Each point is reached from the start by the listed moves, each made 0, 1 or 2 times, or once backwards (-1), plus a little noise. Say if it took an odd or an even number of moves. Then give how often each move was made.
(in the rows, 128 means zero)

Moves:
(1): [134 119 130 114  91]
(2): [157 108  86 161 140]
Start: [121 125 119 132 134]
Points:
[158  98  80 148 106] -> even (1, 1)
[145 119  77 180 184] -> even (-1, 1)
[105 128 169  68  46] -> odd (2, -1)
[191  66  37 172  82] -> even (2, 2)

Moves:
(1): [129 117 147 108 129  92 128 114 121 132 105 132]
(2): [111 138 127 141 114 136 126 131 136 146 150 118]
(3): [136 128 135 121 114 127 130 128 122 131 105 109]
(4): [150  93 145 118 118  98 135 158 143 151 110 135]
(5): [129 128 131 110 124 133 129 136 131 135 148 118]
(6): [158 134 141 135 118 120 125 117 130 140 137  96]
(7): [138 140 135 135 115 117 140 134  88 114 134 102]
(8): [140 126 130 109 110 106 140 139 153 133 124 150]
(9): [120 122 128 123 131 121 109 131 136 113 125 136]
Start: [125 143 126 114 135 139 130 137  95 123 127 120]
Points:
[160 115 180 120  54 114 166 205  61 214 122  12] -> even (0, 2, 2, 2, 1, 0, 1, -1, -1)
[249 101 194  70   7  38 140 234 165 186 115  46] -> even (-1, 1, 2, 2, 1, 2, 1, 2, 2)
[230 135 153  81  72 103 176 195 176 203 208  91] -> even (-1, 0, -1, 1, 2, 2, 0, 2, -1)
